Every row gives one point. A path goes straight from each point to the next, and from the last back to the first. The post is the endless flat space through its rows: a point in 2 columns, a line in 3, a plane in 4, and so on, so that a path can go around it. Count how often the path circles the post. Going back the other way cancels.
In the rows, 128 means zero.

Post (2 x 3):
[[ 77 122 178]
 [159 128  91]]
Path, 21 rows:
[[ 97  76  81]
 [121 101  98]
 [ 58 107 105]
 [120 178 107]
 [147 200 152]
 [172 133 212]
 [149  86 147]
 [120  52  84]
 [ 66 126 126]
 [ 73 190 115]
 [100 166 124]
 [ 58 138 101]
 [ 74 161 152]
 [117 149 175]
 [196 127 170]
 [132 113 205]
 [170 164 154]
 [148 186 140]
 [150 134 161]
 [195  85 133]
 [121  93 110]]
Times around: 2

Post, 5 rows:
[[126 149 148  81  92  49]
 [169 126 110  73  89 201]
 [ 91 114 215 229 156 210]
 [117 123 129 195 104 159]
 [138 103  98  81 109 115]]
Path:
[[109 150 157  81  77 141]
 [ 90 121 117 132 184 158]
 [193 184 180  50 101 151]
 [181 109 186 149  79 175]
 [ 71  25 169 145 137 156]
 [ 62 147 155 142  92 120]
 [ 89 112 145 103 148 141]
 [ 67 121 118 120 128 146]
 [135 152 133  67 120 143]
 [160 140 146 124 114 114]
 [165 106 194 136 130 210]
 [127  93 121 129  87 159]]
Times around: 2

Post (8 x 9):
[[ 89 107 144  36  72 135 192  77 110]
 [ 90 134 157  68  84 146 152  85 197]
 [ 78 172 161  62 134 178  59  96 122]
 [ 84 162 210 121 152  62 115 126 144]
 [147 118 153 197 124 102  95  83  65]
 [ 77 110 207 160 190 119 187 133 133]
 [151 123 204 158 150  92 133 185  74]
 [144  95  47 128 126 114 124 121 134]]
Path, 24 rows:
[[ 89 108 145 127 169 214 106 133 115]
 [142 101 194  92  78 110  77  90 151]
 [123  75 126 118 168 101 144  74 114]
 [144 114  91 166 215  61 126 160  82]
 [120 157 138 117 115 107 187  87  74]
 [170 102 158 142 128 109 164  95 124]
 [ 76 108 193  86 161  95 141 100 189]
 [ 99 135 147 107 109 138  53  97 192]
 [ 26 125 212 141 173 122 132 112 122]
 [107 154 206 130 138 150 137 177  98]
 [108 173 207 112 136 114 173 132 136]
 [149 150 115 135 204 133  80 142 135]
 [134 106 198 120 132 146 121  84 141]
 [ 55 120 166 111 160 157  95  63 122]
 [ 76 112 103  87 122 158  97  99 107]
 [ 85 147  93  96 109 166 118 144 118]
 [ 97 154 217 122 118 149 163 140  16]
 [ 37  63 155 108  99 123 247 116 161]
 [121  78 175  65  91 185 123 160 111]
 [131 112 207 138 167 108 110 149  79]
 [182 125 164 131  90  83 142 100 200]
 [ 98 125 152  90  84 153 174  46 134]
 [134 129 123 198 155 112 178 144  98]
 [ 80 160 186 140 133 150 123 146 177]]
Times around: 0

Post, 11 rows:
[[119 145 159  85 110 123 141 157  52 201 169 154]
 [ 84 158 130  88  57  66 103 101 187 137 125 159]
 [125 169  97 130 120 147 138 149 155 213 155 133]
 [152 161  93 161 169  58 135 123 160  99 141 117]
 [125 186 188 144 185 135 112 159 157 100 206 132]
 [118 120 153 144 113  87 132  85 113 123 122  40]
 [132 142 136  48 110 205 130 112 111 136 138 115]
 [132 134  90 222 123 169 138 156 165  82 104 172]
 [120 193 121 108  83 199 179 154 153  97 158 163]
 [152 132 184 114 136 173 161 126  87 163  67  80]
 [123 166 159  76  70 150 194  27 144 172 142 154]]
Path, 7 rows:
[[159 153  68 132 129 154 237  74 100  40 200  94]
 [134 107 169 146 106  43 158  39 114 114 157 116]
 [155 207 139 113  70 190 149  67 156 136 218 107]
 [158 177 135  67  88 167 154 144 169  43 162  95]
 [141  56 172 101 147 183 155  68  87 173 137 152]
 [124 138 136 122 143 176 160 100 139 130 116 151]
 [106 147 149 133 151 181 128 163 125 179 142 159]]
Times around: 0

Post, 17 rows:
[[145 100 113 106  98 115 203 158 171 127 126 189 121  99  86 202 136  80]
 [134 116 105 108 156 149 132  92 118 208 139 122  99 201 124  46  40 146]
 [167 122 138 165 102 110 169  95 216  95  91 139  95  52 108 106 109  69]
 [127 119 137 146 130 105  74  78  94 209 138 106 165 147  49 217  89 108]
 [143 132 144  65 169 119 127 104 120 150 147  86 153 168 123  45 104 221]
 [156 118  97 121 129 107 143 143  65 145 104 175 113 173 109  30 118 147]
 [130 128 119  93 161 127  67  93 123 186 169 130 111 187 149  68 143 115]
 [160 129 168 110 134 167  99 136  79 212 175 117 116 165  56  29 100 144]
 [137  98  96 177  56  98 233 119  99 114 169 158  55 187  90 114 167 150]
 [125  98 119 183  59 105 183 202 143 117 118 173  59  98 126 218 132 133]
 [123 136  75  62 157  96  57 135 115 167 179  72 129 132  32 127  74 100]
 [132 133  91 194  78 118 170 155 234 123 101 181 134 122  89 104 124 135]
 [174 105  61 146 109 146 162  97  96 197 132 170  88 120  92  88 158 200]
 [161 157  72 197  63 151 191 133 164  65 142 163 130  84 131 225 107  69]
 [109 114 116 172 177 104 199 137  62 154 201 190  83 142 136  38 149 172]
 [168  79 120 160  70  67 191 198 174 137 172 110 175  64 151 192 128  96]
 [182  92 111 158  68  76 141 114 154 101 191 211 129  79  91 202 106 126]]
Path:
[[180  91 134 178 140 167 136  65 201 145 142  83 164 115 134 135  69 163]
 [147  79 128 148 141 159 166  72 123 182 172 136 180 121 143 114 126 157]
 [101 113 139 170  76 152 122 120 145 144 198 199 105 124  88 115 118 192]
 [ 94  46 163 139 127 153 181 160 152 152 180 143 115 127 169 164 107 110]
 [138  56 133  97  90 134 145 115 165 153 123 164 120  83  61 166 136 220]
 [146  97 147  99 119 105 155 119 118 145  88  89 150  54  98 152  57  89]
 [ 96 119 102 129 115  73 159 159 126 248 145  72 102 106 101 105 127 199]
 [196 171  48 130 126  88 159 119 130  95 158 174 139 100 129 108  72 112]
 [204 112  58  91 104 125 160 159 154 121 185 124  83  88 101 151 125 154]
 [148 101  79 150 131 147 189 127 169 149 134 161  91  96  98 115  84 143]
 [136  59 184 112 130 146 109 129  99 205 101 216  92 163  99  84 128 143]
 [115 119 106 119 113  77 159 100 132 103 141 144 152 134 136 127 120 137]
 [121 155  93 191 125 132 124 137 149 163 115 181 128 138 140 106  35 142]
 [163 171  78 189  99 145 202 104 189 132 107 165  73 122  96  59  83 101]
 [120 149 112  65 110 106 110 205 112 206 161  92 111 121  30  71 129 107]
 [ 50 164  60 144 137 112 144 155 132 126 154  91  71 175 166  73  65 111]
 [148 123 112 103  38  51 155 144 167 165 206 157 118 146  97 195 151 181]
 [176 148 114 117 136  98 211 132 147 156 225 168 119 156  55 112 157  96]
 [209 121 135 159 126 140 157 159 133  99  97 121 152  83 131 131 103 134]
 [196  54 144 137 122 129  79 120  73 141 201 121 120  70  55  87 155 130]
 [ 84  59 133 104 121  96 173 150 170 146 106 114  79  89  98  85 190 193]
 [108 127 127  91 144 155 132 140 145 216 136 101 123 120 108  91  75 151]
 [164  98 121 100 127 101 112 152 114 190 165 153 168  80 139  82 161 153]
 [137 142 192 151 107 151 236 154  81 156 172 122 113 181 121  35  98 135]
 [143  93 112 113 133  28 146 164 169 154 103 143 119 116 111  99 109 120]
 [184 122 117 193  91 111 171 185 122 171 165  86 148 167 126 146 142 162]]
Times around: 3

Post (17 x 18):
[[249 175 142 176 118 141 212 203  96 149  82 139  47 189 133  87  79 113]
 [183 191  88 126 169 133 166  27 110 152 118 185 146 165  40 112  34  19]
 [172 134 114 151  87 175 156 125 167 109 191 135 119 166 194 159 102 119]
 [125 190 176 183 158 212  86 154 163 107  72 122 167 179 144 132 157 106]
 [ 90  92 149 166 144 134  93 125 107 132 159 111 152 132  93 150 131 180]
 [105 156  87 162  66  87 129  88 143  81 140 127 152 117 160 194 106  77]
 [128 129 169 156 145 135 102  82 130 118 135 106  75 123 127 170 111 142]
 [134 166 166 132 149 121 132  85 139 187 141 140 119 157 146  82 171 144]
 [146 160  79 128 146 184 160 105 113 139 123 127 104 149 148 134 149 124]
 [ 96 114  96 116 145 134  91  76 112 123 124 208 105 146 177 168  81 156]
 [151 119 162 115 133 147 147 131 129 148 153 162  89  59 131 148 110 173]
 [156 138 145 111 168 140 142 126 110 194 136 143 123 150 110 169 127 144]
 [109  99 113 103 113 133 130 146 154 144 123  78  79 120 128 118 125 137]
 [149 102 141 118 150  99 164 115  61  62 149  65 173 139  93 148  70 127]
 [151  93 129 121 172 112 178 149 146  98 137  94  99 151  99 127 174 143]
 [199 184 122 108 133 117 189 122 122 132 136 138 103 169  67 116  87 151]
 [105 124 138 155 199 111 132 132 129  99 174  86 133 114 133 147 105 156]]
Path:
[[ 53 130 144 135 145 146 113 134  46  83 105  92 154 114 140 189 110 185]
 [115 197 166 155 144 111 119  42 126  76  84 130 133  86 189 167 144 128]
 [164 154 110  77 170  98 192  64 155 132 224  85 120 116  95  82 128 181]
 [190 140 128 109 129 157 165 107  68 134 192 190 134 129 114 129 100 175]
 [159 139 115  74  60 202 175 125  76 109 133  91  92 153 146 175 105 134]
 [143 148 168 185 143 179 181 168 127  96 124  24  86 178 146 169 149 157]
 [104 213 180 178 178 107 112 122 188 201 120 132 139 113  60 121 110 163]
 [133 122  87 134 161  70 142 149 192 136 139 166 138 106 180 136 107 117]
 [183 143 215 191 149 113 111  91 109 137 217  70  99  74 148 156  66 133]
 [108 112 127 129 117 173  97 153  81  65  68  99  96 146 142 176 165  87]
 [114 142  83 162 160 120 173 133 132  91 151 102  71 168 148 126  79 102]
 [193 111 145 147 175  85 204 134 123 157 173 105  55 157 161 132  62 170]
 [143 135  78 116 161  73 131  68 114 149 135 115 178 175 119 177 126  87]
 [164 103  42  80 117 148 186 141 136 142 236 113 136 126  54 128 165 145]
 [ 91 149 181 154 142 127  69 105  81 168  82 208  85 132 112 196 152 159]
 [111 119 173 190 104 128 145 133 119 147 178  43  72 114 124 135  97 134]
 [201 195 151  97 100  94 181 149 155 136  92 182 124 152 159 157 108 139]
 [203 190 136 128 182  64 155  90  86 171  93 140  87 187 141 105 107 151]
 [134  79 200 119 167 115  70  61  62 127 106  85  38 112 147 123  65  93]
 [125 160 159 183 171 106 138 123 101  62  95 199 124 115 139 175 117 107]]
Times around: 4

Post, 17 rows:
[[144 107 177 119 154 113 138 186  68 146 146 112 168  84 146  86 133 176]
 [105 182 142 116 177 103 128 115  55 132  82 165 111 184 133 115 109 150]
 [113 126 141  77 158 159  80 109 164 121 149  85 109 156 108 216 134  91]
 [141 177 136  84 164 156  88  94 103  88  63 168 130 105 144 148  69 126]
 [110 127 108 139 145  77  90 180  94 108  74 138 120 120 136  66 110 155]
 [105 119 137 127 172 141 126 157 105 138 104 141 147 143 143   7  68 151]
 [117 182 144 123 133 148 137 132 108 107 109 189  65 120 127 111 109 107]
 [146 117 156  89 146 128  84 123 191 111 168 131 140 173 175 177 148 129]
 [ 88 136 124  74 120 112 118  80 102 119  97 175 106 131 135  92 109 123]
 [ 65 173 197 114 121 111  82  89 140 101 131 135 121 122 144 145 107 151]
 [105 169 133 114 102 124 127 171 106 144 129 152 188 137 105  60 102 181]
 [101 235 140  66 141 124  98 106  92  88 101 121 104 128 145  93 129 127]
 [125 140 118 141 174 144 126  82 167 119 136  85 152 131 177 200 158 104]
 [139 122 176 104  94 132 123 133 159 111 104  86 132 159 167 171 115 100]
 [130 138 147 118  93 158  62 115 144 159 174 104 119 153 180 177 125 133]
 [142 106 103  92 162 109 129  85 121  69 226  80 127 120 143 214 112 125]
 [138  97 127 135 154 154 107  78  97  46 171 109 159 151 134 189 149 131]]
Path, 34 rows:
[[ 82 139  71 152  86 151 101 131 129  96 172 136 222 132 174  93 129 199]
 [145 153 160  59 187  90 101 154 108  68 100  90 136 104 173 180  85 159]
 [112  79 131 180 129 177 127 115  55 126  79 106 147 182 211 134  90 124]
 [ 82 139 193 126 150 114  61 121  73 101 176 166 153 174 138  89  68 167]
 [126 201 104  84 113  96  89  97 145 119 212 112 147 127 129 129 134 133]
 [120 145 147 114 160  60  89 114 164 101 168 126  74 169 133 142 166 140]
 [113 207 157  88 124 166 115 146 146 131  52 114 130  84 140  65 146 163]
 [126 158 201 117 107 178  88 169 172 101  98 193 116 152 126 159  92 148]
 [ 47 136 159  84  99 110 114 130 137 101  70 116 140 132 119  83 138 108]
 [156 146 187 147 129 101 133 125  76 113 116 136 129 199 193 210 115 125]
 [123 223 190 145 172 128 168  88  97 142  94 188 116 126 123  92 156 111]
 [148  97 146 132 136 139 122 128 113 133 108 109 155 202 149 129 128 140]
 [ 79 191 145  98 148  90 103 137  84 139  79 136  80 120  97 101 148 136]
 [116 144 166 129 207 123  80  91 123  97  43 163 121 125 120 123 109 112]
 [103 119 114 132 224 139  57  76  75  91 145 139 161 149 115 147 145 111]
 [128 167 153 120 181 127 129 101 177 132 112 206 106  95  99 174 153  89]
 [153 134 144  91 187 128 144 139 122 156 118  79  95 119 133 148 147 123]
 [138 164 176  82  84 108  70 126 157  64 105 175  89 122 191 139  92 152]
 [132 162 177  27 144 127  85 177 132  80 102 138 117  83 131 136  94 148]
 [170  82  77 128 122 157  97 154 117 122 112  98 124 146 124 169 126 150]
 [102 126 118 128 186 160  85  81 122 132  87 151  66 163 107 145 125 111]
 [113 145 142  94 149 123 118 102 170 104 101 125 106  87 191 104  92 164]
 [115 126 126 106  67 141 117 124 115  91 178 135 148 117 157 202 112 154]
 [122 187 137 155 213 111  87 145 122 116 116 120 140 146 160 216 119 142]
 [122 139 151  97 139 162 104 124 127 134 163 189 145 153 121 139 144 105]
 [ 54 164  65  68 104 103  80  88 166  74 176 126 143 157 156  86  99 141]
 [ 79 145 167 109 133 140 106 115 147 118 130 131 124 219 168  90 120 131]
 [ 51 139 127  92 151 135 110 108  87  37 116 166 149 110  87 116  80 112]
 [161 165 199 124 116 123  94 167 124  83  89 126 129 155 204 149 121 125]
 [ 90 144 148  95 168 116 158 169  93 114 112 164  62 164 158  89 120 103]
 [120 168 136  76 142 143  24 117  75 113 142 140 113 189 125 167  90 113]
 [107 145 156 117 193 147 106  91  97 107  58 103 157 161 121 108 111 113]
 [147 169 160  88 178 132 108 145  56 116 141  53 129 143 140 105 138  94]
 [ 91 145 158 103 120 138 106 155  89 181  82 145 141 146 136 129 131 125]]
Times around: 2

Post (17 x 18):
[[119 121 141 163 154 155 123 126 109 114  54 156 144 100 114 109 108 105]
 [ 79 139  52 183  60  95  91 153 112 193 131 165  60 119 109  56  65 196]
 [124  77 165  91  66 116 114 104 122  82 158 125 112 172 155 138  97 126]
 [131  76  87 115 154 160 135 128 103 127 121 139 134  90 119 129 174 138]
 [113 102 170 120 166 194 129 109 111 101 121  89  73 223 177 102 165  88]
 [ 96  98 149  99 175 103 148 132 161 109 128  48 127 152 118  74 115 129]
 [ 61 141 210 131 146 169 182 149  89  75 220 109  49 163 141  67  83 134]
 [144 131 178 102 103 147 151 132  52  81 128  96  56 229 141 173  91 176]
 [134 205 115  90 169 128 121  81 125 182 184 112 196 103  53  63  64 179]
 [167 112 119  50 134 101  99 103  76 148 109 128 116 151 130  72 109 133]
 [ 95 161 116 111 124  50 104  77 108  88  58 122 181 165  97  89  98 156]
 [152 205  68 131 132 139 175  88 174 117 187  90 130  80 142 108  96 142]
 [177 151 100 146  57 117 170 112 125 158 124  99 198  96 146 101 157 149]
 [145 145 194  70  75 172 154 165 128  80 138 140 136 109 123 116 161 144]
 [153 150 110 127 133 108 182 114 193 134 137 139 185 127 126  77  91 142]
 [134 209 164 155 170 106 168 125 133 151 107 138 175 148 152 133 151  72]
 [ 33 201 116 113  67 144 148 179  75 169  29 151 153 186 203 122 116  84]]
Path, 21 rows:
[[117 133  88 174 111 194 156 115  95  95 156  69 164 156 104 150  61 148]
 [142 173 183  47 101 135 103 132 143  53 104 176 130 156 175 160  50 143]
 [ 69  63 100  93 163 146 180  76 156  65 113 112 205 128 120  87  85 178]
 [108 133 169 138  98 197 156 116 106 110  89 140  76 206 116 190  46 148]
 [ 97 114 117  59  93 102  92 178 174 190  86  99 163 150  75 127  97 151]
 [190 153 178  95 167  98  99  88 202  71 181 138 156 203 123 108  47 116]
 [144  88 109 132 127 184 135 140 143 103  77  66 123 188 158  50 123 196]
 [144  96 175 110 157 119 154  93 104 183 107  68 143 136 112  98 123 165]
 [201 183 137 183  96 116 173  49 170 125 144 117 139 156 131  33 109 146]
 [ 42 144 189 113 172 127 134 156  24  98 149  83  91 169  81 121 165 145]
 [160 178 165 166  78 202 168 166 106 114 163  45 158 161 166 162 105 131]
 [105 193 108 159  95 119 140 104 106  45  88 140 137  84 175 127 109 175]
 [100 172 110  69 139 117 142 126  70  87  78 148 117 138 103 101 130 192]
 [111 132 163  91 141 158 125  76  82 121 184 116  91 168 110  68 118 148]
 [108 154 162  99 209 213 131 101  92 173 155  85  69 154 104 115  90 120]
 [ 95 100 149 152  56 110 128 166  99 125 147  76 166  87  40 150 184 205]
 [ 55 187  82 133 143 158 157 131 142 137 182  81 131 127 142  80 114 125]
 [ 67 219 129  98 177 134 136 133 112  53  92 177 118 176 155 160  85 141]
 [ 83 201 169 165 173  66 136 134 145 169 120 113 116 155 136 151  75 105]
 [143 129 184 118 131 203 140  89 124 161 141 149 168 154  50 168 100 172]
 [129 191 141 173 165 183 104 104  62 154 124 197  76 161  67  94  44 155]]
Times around: 4
